Each row of a before or after table is a point. The points were changed in one or more steps. Then noise was added and the rows were shuffled. The steps act on columns, c1 being the first. What was done? A step turns or swaps two columns, mirrors them in a line or flattens them onto one, adds a multiple of one to another, or multiplies or shifts one. Angles are multiples of 10 degrees, from the lower column toward the higher: turns from -170 to 170, lines from 10 to 170 but not 90. Use the fewest steps. Two steps may share a column if one is a turn and the other turns, adds or multiplies; they go together, in the order done. Otherwise the lowest column goes first.

Before:
[[-25  14]
 [-53  24]
 [ 51 -22]
 [-54  17]
 [ -2  -9]
 [ 44  25]
 [ 26  46]
 [ 44 -20]
 [ 30  -6]]
After (9 x 2):
[[-26  33]
 [ 42 -51]
 [ 51 -57]
 [-54  52]
 [ 46  -3]
 [-54  61]
 [ 25  24]
 [ 27 -32]
 [ -2  -6]]
Steps: add -0.7 times c1 to c2

Before (12 x 4):
[[ 14 -33 -42  -8]
 [-25  -8  91  37]
 [-68 -44  15   4]
 [-20 -37  48  48]
 [ 78  31  45  25]
 [ -5 -22  13  28]
 [ 83  72  -8   6]
 [ 64  19  16  48]
 [ 23  -8 -19 -24]
 [-11 -19   8  28]
 [-30 -13  26  41]
 [ 20 -27  -8 -28]]
After (12 x 4):
[[ -8   9 -21  31]
 [-21   1 -60  50]
 [-25 -53 -76  36]
 [  8  52  13  -8]
 [ 87 -50  50   7]
 [ 77 -52 -12  25]
 [ 22  20  10 -20]
 [-27  -3 -28  40]
 [ -4  10 -26  29]
 [ 16  28 -13 -29]
 [ 62 -26   3  46]
 [-69  25 -39   2]]
Steps: turn c2 and c3 by 140 degrees

Before, 10 rows:
[[ -14   11  -48   -6   65  -32  -47   13]
 [   6   49   15  -18   23  -20   17   13]
 [ -31   47   11  -33   28    7   15  -18]
 [  26    5   19    3   32    7   11   11]
 [ -50   32  -16   46   14    2   22   38]
 [ -15   10    5  -25    2  -22   37  -47]
 [  20   16   57  -18   28  -24  -48   -8]
 [ -13   50  -23    1  -53   12   -3  -21]
 [  13  -10   24   14   20   29  -30 -101]
 [  18   86  -47  -13   25  -74  -46   -6]]
After:
[[ -14   12  -47    1   66  -32  -67   10]
 [  26    5   19   -8   31    6   -6   10]
 [   6   49   15  -20   24  -20   -2   13]
 [ -15   11    4  -17    5  -22  109  -47]
 [  19   85  -46  -22   25  -74  -36   -4]
 [  13  -10   24    8   22   30  121 -102]
 [ -11   50  -25    9  -52   12   28  -21]
 [ -49   32  -16   72   12    2  -35   38]
 [ -32   46   10  -17   27    9   41  -16]
 [  21   15   56  -28   26  -23  -37   -8]]
Steps: add -0.5 times c1 to c4; add -1.5 times c8 to c7

Before:
[[  8  36 -50  -9 -23 -23  -1  21  61  44  53]
 [-53  45 -60   6 -31  24  49   9  34  56  20]
 [-33   5  43  -4  36 -10  36 -19   0 -40  24]
 [-32 -14  10  33  93  24  31 -61  19 -37  43]
 [-37  26 -71  10 -16  -9  -7  50 -16  32  54]
 [  4 -30 -12  20   1 -31 -18 -57 -63   2   9]
 [  5  23 -21 -14  56 -37 -33 -34 -31 -20 -25]
 [  7  48 -38 -46  -8  45   6  28  20  54  53]
 [-61  24 -43  16 -44  44 -17   0  40  -1  45]
 [-11 -30  11  17  41 -23 -42  -5 -21  26 -19]
 [ 22 -61 -34 -25  38 -34 -17 -11 -34 -23 -31]
 [ 16  28  24  53  55  42  50 -15  24 -48  16]]
After (12 x 11):
[[  8  46 -38 -48  -8  71   5  30  18   2 103]
 [-32   3  45  -2  35 -40  38 -17   0 -16  49]
 [-55  42 -61   5 -33  58  45  11  36  17  41]
 [-62  24 -43  17 -44  29 -19   1  44 -36  90]
 [-11 -27   9  17  41   5 -42  -4 -20  34 -41]
 [  5  26 -22 -13  56 -39 -32 -37 -31  13 -52]
 [ 23 -60 -33 -26  35 -39 -15 -11 -33  10 -60]
 [-35  28 -68  10 -14  19  -7  51 -15  27 110]
 [  8  35 -50  -8 -20  19   1  22  60  47 107]
 [ 17  27  25  52  55  -8  50 -16  26 -64  29]
 [-31 -14  14  34  97  -9  27 -62  17 -43  87]
 [  5 -29 -10  18   2 -18 -18 -59 -64  23  19]]
Steps: turn c6 and c10 by -50 degrees; multiply c11 by 2

Before, 12 rows:
[[ -11    9    2   14    4   -5    0   10  -20   -4  -84  -17  -22  -26]
 [ -17   -1   24   24  -10   -7  -11   17  -14   -3  -19  -15    5   46]
 [  -5    7   21    4   -3    7   -7    5  -29  -65   -6  -12   -5  -16]
 [ -10   12   -9   -1   11   -6    0   26  -18   15  -15  -14   32  -22]
 [   2    9   14    1   -5   -2    1 -121  -32  -13   -5  -17  -10   22]
 [ -16    2   24   12   -4    5  -37   25  -29  -14  -53   11   -1  -12]
 [ -21  -13   23  -29   -8   -8    4   -5  -12   -2  -24  -19   -8   -4]
 [ -26   11    9    5   55    5  -22  -26   53   17   -8  -11   -6   -7]
 [  -8  -26  -46  -15  -10    3   -8    6  -23   14  -34  -13   -3   28]
 [ -11    8   12   13    3   -7  -23   24  -23   10   -8  -24  -13  -26]
 [ -18  -23  -20   26   15    5    9   -5  -30   16  -31    8   -2  -19]
 [  34  -19   13    4   62    8   -6   20  -24    6  -31  -18    8   29]]
After, 12 rows:
[[  -4    4   26  -11   -3    5  -36   26  -30   22  -53   12   -4   -2]
 [ -30   11    9   -6   54    5  -21  -26   52    4   -9  -11    4    0]
 [ -24  -22  -19  -25   16    5    9   -4  -29   -1  -31    8   -8  -21]
 [  -5   12    0  -21    4   -5    0    9  -19   10  -85  -16   16  -25]
 [ -16   12   -9   11   10   -6   -2   26  -19   -5  -16  -16  -31  -22]
 [ -14  -13   23   23   -7   -8    4   -5  -11   15  -24  -19   19   -5]
 [ -11   -1   24  -19  -11   -6  -10   17  -14   12  -20  -15  -13   51]
 [  22  -19   10   -3   62    7   -6   20  -25  -25  -33  -19   -9   31]
 [ -16  -25  -46   13  -11    2   -7    6  -24   -5  -37  -13    8   30]
 [   9    9   15   -5   -6   -4    1 -121  -33    9   -6  -18    8   22]
 [ -13    7   12  -16    3   -8  -23   24  -21   -2   -8  -25    8  -20]
 [  38    7   21   -5   -3    7   -6    3  -28   54   -5  -13    4  -13]]
Steps: mirror c1 and c10 in the line at 160 degrees; turn c4 and c13 by -160 degrees; add -0.3 times c7 to c14

Before (8 x 20):
[[-62 -28  36   1  21  30 -17 -17 -24   3   8   4   9   2  41  10  -4 -40
   59 -39]
 [-14  53 -40  17 -10  31  22   1  26  -7 -36  31  28   5 -45  39  21   6
   34  30]
 [-80 -27 -31  25   8 -30 -52 -19  -6 -72  43 -30  14  43   5 -69  35 -66
  -47   0]
 [ -4 -34  33  -6  -1   7 -27 -23 -15 -12 -12  14  40  16  92  79 -29 -61
   29 -30]
 [  6 -35  44 -30  37 -40 -41 -37 -40  26  15  46  24 -16  57  37   8 -21
   63 -43]
 [-13  21 -32  58  -8  25  81  31   8 -10  -1  79  28  33 -26  -2  72  38
   41  31]
 [ 30  -5   8 -17 -21  14 -47   9  23  29   6  -2  -5  18  71  40 -67 -72
   39 -59]
 [  1  39  -5 -20 -36  36  66   4 -19   1 -26  45   7  54 -29  17  63  66
   38  34]]
After (8 x 20):
[[   5  -35   41   29   36  -40  -42  -36  -40   25   16   45   25  -16
    57   36    8  -22   41  -42]
 [  30   -3    8   16  -19   14  -46   11   23   29    6   -2   -5   19
    70   39  -67  -71   30  -58]
 [ -80  -29  -32  -25    7  -30  -51  -19   -7  -71   42  -30   15   43
     6  -69   37  -66 -112   -2]
 [ -61  -29   35    0   21   31  -17  -16  -25    2    8    4   10    0
    41   10   -5  -42   45  -39]
 [ -14   54  -39  -17   -9   34   22    2   26   -5  -37   32   28    6
   -44   39   21    7   88   31]
 [ -14   22  -33  -58   -7   26   80   31    7  -11   -1   78   28   32
   -27   -2   73   38   42   32]
 [   2   39   -4   19  -35   36   66    4  -19    2  -24   45    7   53
   -31   16   64   66   79   33]
 [  -3  -35   33    7    0    6  -28  -23  -15  -13  -11   11   42   16
    92   79  -30  -62   48  -30]]
Steps: multiply c4 by -1; add -1.5 times c11 to c19

Before (9 x 32):
[[  22   25   -7   13  -15   39   26  -12   -1  -12  -28   18  -15  -21
   -19    9  -11   85    1  -53  -25   -3   23  -13  -34   28  -28    2
    -3  -15   -9   45]
 [  32   17  -56   23   31   31  -36    8   -7  -14   36    9  -20   -8
     4   60  -55  -18  -42   -1 -121   46  -54   30   -7  -25  -10    2
   -23   11  -23  -10]
 [ -36   26    0   28  -38  -75   41   32    2   25   37    5  -20   31
   -13  -16   -4    6   57   33   32   24   24   26  -15   -1  -44   32
    29   14  -10    3]
 [ -48   43   18    0   -2  -66   11   -6   23    8   28   -2   26   -9
   -34   14  -15  -16   30   21   11   51    4   -5   24   -7   27   19
    49   36   33   -8]
 [ -69    3   38  -21  -17  -67   -7   40   34    4   47    6   17    8
    18  -22   17   -3   24   18    4   54    8   57    3  -26   15    5
    15   21   20    3]
 [ -40   24    6   15  -15  -26  -23   40  -11   21   12    0   22  -22
   -23  -26   14  -59   14   40    8   19   37   16    4  -28   25   10
    18   -8   10  -32]
 [  39    7    3   17   11    9  -13  -16   44    0    0  -17   -2  -22
   -23   34  -10   77  -11  -31  -20  -19   16  -35  -21   36   12  -31
   -42  -26  -50   16]
 [  70    0  -49   20   -7   23   -6    5   30   22   -9    7   -6   15
    15   49    6   81   -4  -22  -43   18   -5   -4  -70   43   -8  -30
     8  -13    0   42]
 [ -75    5   25   21   11  -67   12   24    9    7  -13  -15   -4   14
     6    7   15  -21   53   34    1   14   27   17    9   -7    7   25
    28  -18   19   17]]
After (9 x 32):
[[ -35   28    3   29  -38  -75   43  -14   -4   27   38    4  -22   32
   -13  -30   -5    6   57   32   32   46   -5   26  -15    1  -43  -43
    28   12  -10    7]
 [  70   -1  -48   20   -7   23   -6  -35   28   20   -8    8   -6   13
    14   34    5   80   -5  -20  -43  -14  -10   -5  -72   44   -6   25
     6  -14    2  104]
 [ -39   25    7   15  -15  -25  -22  -13   -4   21   12    0   22  -23
   -23  -44   15  -59   13   40    6   25  -30   16    3  -29   25  -28
    20   -8    8  -80]
 [  23   22   -7   13  -15   39   26    2   -9  -13  -29   17  -15  -19
   -19   14  -11   82    0  -53  -27  -20  -17  -12  -34   28  -29  -11
    -2  -13  -10  113]
 [ -69    5   39  -22  -16  -68   -6  -18   38    4   49    7   18    8
    19  -43   17   -4   23   18    6   57   -3   58    3  -27   14   -8
    16   22   22    7]
 [ -48   42   18    1   -2  -66   11   -4   30    8   28   -1   27   -8
   -34   13  -14  -16   30   20   11   59    4   -3   23   -6   26  -19
    51   37   33  -21]
 [  32   17  -55   22   31   29  -35  -45  -11  -16   37    8  -19   -7
     5   38  -55  -18  -42    0 -120  -38   49   28   -7  -24  -12   26
   -25    8  -21  -24]
 [ -75    5   24   22   13  -69   13  -22    7    8  -13  -14   -4   15
     5   -9   16  -19   55   32    2   15  -12   15    8   -8    8  -36
    29  -17   20   41]
 [  38    6    3   16    9    9  -13  -12   42    2   -1  -17   -1  -20
   -24   39  -11   76  -11  -34  -20  -30  -30  -36  -19   36   12   17
   -43  -25  -50   41]]
Steps: mirror c8 and c16 in the line at 110 degrees; add 0.3 times c13 to c9; add 0.7 times c21 to c22; turn c23 and c28 by -150 degrees; multiply c32 by 2.5

Before, 9 rows:
[[ -15 -100  -42  -15  -20   68   -2    8   -5   -7   37  -33   -7    9
   -25  -47   56  -30  -37   22   20   -2   47  -28  -66   17  -24   19
    16   53   52   61  -20  -25  -39   16   30  -36  -29  -15  -10   -8
    52   24  -18   13   -3  -11  -14  -53   -6   50   14   -4   -4  -26
    41   16  -11   25   28   57   42  -37]
 [ -14   -9   10    2   46   18   21   16  -54   22  -56  -69  -17   39
     2   -7   44   27   -7  -36   21   -9    1  -37    2  -18  -14   28
     2   56    1  -17  -45   19  -15   60  -40  -14   73  -19   13   40
   -13   31   37  -53  -41  -38  -57   17   41   55   30    0   54  -52
     6  -46    6  -20   66   -8   10   -3]
 [   8  -37   -3   47  -18   36   26   42  -48   -1   30  -75   -7   59
    15   14   63   31   -8  -45   42   -8   15  -30   10  -10  -39   56
    33   31    6   -5  -45  -19    0    1   11  -18  -49  -25   21   37
    -5   51    3  -36  -21  -34  -17   -9   32   45    7   46   18  -26
    23    9   41   13   35    2   28   10]
 [  48  -15   21  -19   26    4  -18  -49   49  -38  -46   62  -18  -52
    -3   47  -33   34   42   85  -19  -25  -39   58   70   -9   34  -26
     2  -38   -5  -88    2   40   56  -27  -61   33   48   14  -42   14
   -31  -55   29  -17  -54   35    8   21  -45  -33   26  -35  -22  -10
    16  -42  -13  -65  -24   22  -15  -61]
 [ -11  -18  -24   -2  -14   24   11   -8  -17   -3   17    2   42    8
     6  -15   55   35  -32  -43   30  -18   40  -43  -22  -55  -65   59
    18   19   13   15  -15  -53  -67   26   18  -19    1  -36  -24   26
    32   35  -12  -26  -27    8  -26   -2   22   28    6    5    4  -36
    36   -4   21   28   66   41   67   18]
 [ -13  -35  -24  -11  -18   64   31   10  -37  -14   14  -34   36   24
   -41  -36   71  -39   -2  -41   72    1   -1  -35   -6  -29    0   61
   -32   13    5   36  -29  -52  -40  -28    5  -22  -45  -52   -6   66
    38   33  -50  -12    1   18  -46  -51   11   56  -17  -19   17  -57
    20    8   12   19   29   77   22  -37]
 [  42  -55  -80  -78   -4   63  -20  -51   19  -38   62   19   12  -48
   -48  -39   21    4   50   18  -35   51   28   -3   64   77   -7  -30
   -41    8  -20    7   23    2    3  -50  -20  -33   10  -10  -61  -47
    19   32  -52    2    6   18  -13  -62  -44   -1  -29  -41  -64    7
    21   37   -7  -13   34   68   76  -78]
 [  39    2   28   -4   40  -20  -50  -28   14  -12   -1   31  -40  -38
    41   46  -12   65   82   48   20  -17  -45   45  -29  -29   36  -16
    26  -31  -68   15   33    0   76    7  -93   62   26   60  -50   39
   -44   -9   71  -53  -68   50    3    6  -72  -27   61  -60   22   30
   -29  -41  -46  -15  -11    5   -9  -10]
 [  79   23   18  -14   45   43  -33  -49   52  -38  -45   52    1  -33
    16   16  -37   94   76   41    6  -33  -43   42   32  -28   30    0
    11  -29  -72  -10    8   10   45   73  -49   41   21   87  -48   18
   -72  -36   29  -34  -37    9    7   -4  -47   -7  -22  -44   38   41
   -24  -17  -24  -56  -48  -21  -74   16]]
After, 9 rows:
[[  78  -39   20  -13   46   53  -32  -49  104  -36  -44   49   33  -33
    17   15   14   92   81   43    3  -37  -46   42   30  -27   28   -2
    23   -8  -72  -11   13   11   42   72  -48   41   19   89  -49   -1
   -71  -36   30  -37  -34   21    5   -3  -47   -9  -25  -43   37   39
   -23  -19  -25   -3  -48  -22  -78   18]
 [  48  -11   22  -20   24   15  -19  -49   99  -38  -50   64   22  -49
     0   47   31   36   44   85  -21  -26  -37   59   70   -9   35  -28
    14  -37   -7  -89   -1   38   55  -27  -64   33   49   13  -43  -39
   -33  -57   31  -17  -55   22   11   21  -43  -31   26  -33  -23   -9
    17  -46  -12   -2  -24   19  -13  -61]
 [  42   47  -78  -78   -4   46  -24  -50   37  -39   61   18  -13  -48
   -48  -38  -23    7   52   16  -36   51   27    0   67   78  -10  -30
   -37  -28  -22    8   25    3    1  -49  -20  -33   11  -11  -61    1
    19   30  -52    1    7  -38  -15  -59  -46    1  -27  -41  -63    7
    20   37  -10    9   36   67   77  -73]
 [ -11   26  -25   -3  -12   27    9   -6  -32   -4   17   -1  -28    8
     8  -15  -66   39  -30  -46   30  -18   40  -44  -21  -54  -67   60
     8    4   16   16  -18  -53  -66   26   18  -20    0  -36  -26    3
    34   38  -14  -27  -29   29  -23   -3   21   28    6    7    2  -32
    38   -5   21   -4   67   40   68   19]
 [ -12   35  -25  -11  -18   66   32    8  -73  -15   13  -34  -46   27
   -42  -37  -65  -40   -1  -43   70   -1    2  -32   -4  -30   -1   60
   -35  -14    5   36  -23  -54  -39  -31    6  -24  -45  -49   -2   31
    40   35  -49  -13   -4   66  -46  -50    9   58  -20  -20   15  -53
    24    9   14    4   31   80   22  -35]
 [ -11  114  -43  -18  -18   72   -4   10  -13   -7   37  -32  -52   10
   -23  -47  -24  -31  -35   22   21   -3   46  -28  -67   19  -25   20
    14  -25   52   61  -15  -28  -40   18   27  -37  -29  -13  -12   36
    53   26  -19   14   -3   -9  -17  -53   -6   49   14   -3   -3  -28
    40   16  -12    0   30   59   42  -34]
 [  40  -22   28   -3   39  -12  -51  -28   30  -10    0   30  -10  -40
    42   47   40   67   82   49   18  -18  -44   47  -30  -29   36  -16
    28  -23  -65   12   35   -1   75    9  -94   63   26   61  -50  -37
   -45  -10   71  -51  -68   55    4    7  -71  -32   63  -60   22   31
   -33  -41  -48   -7  -12    4   -5  -13]
 [   7   47   -1   48  -17   41   28   44  -94    0   27  -73  -59   58
    16   14  -23   31   -5  -46   41   -9   16  -31   10  -13  -39   55
    26    3    5   -5  -44  -21    1    0   13  -20  -50  -26   17   51
    -5   53    4  -34  -19   22  -18   -9   36   46   11   47   21  -28
    25   10   42   -7   34    4   22    8]
 [ -15   44    8    3   48   20   19   13 -110   18  -57  -69  -48   38
     6   -6   -9   29   -5  -37   22   -9    3  -37    1  -18  -15   27
     6   35    2  -17  -47   18  -15   58  -40  -12   73  -22   15   43
   -13   29   37  -52  -41   26  -57   17   40   57   31   -1   53  -51
     6  -47    6   -6   68   -8   13   -4]]
Steps: mirror c2 and c30 in the line at 70 degrees; add -0.3 times c22 to c6; multiply c9 by 2; mirror c13 and c17 in the line at 150 degrees; flatten c29 and c60 onto the line at 170 degrees; turn c42 and c48 by 70 degrees; add -0.5 times c50 to c42
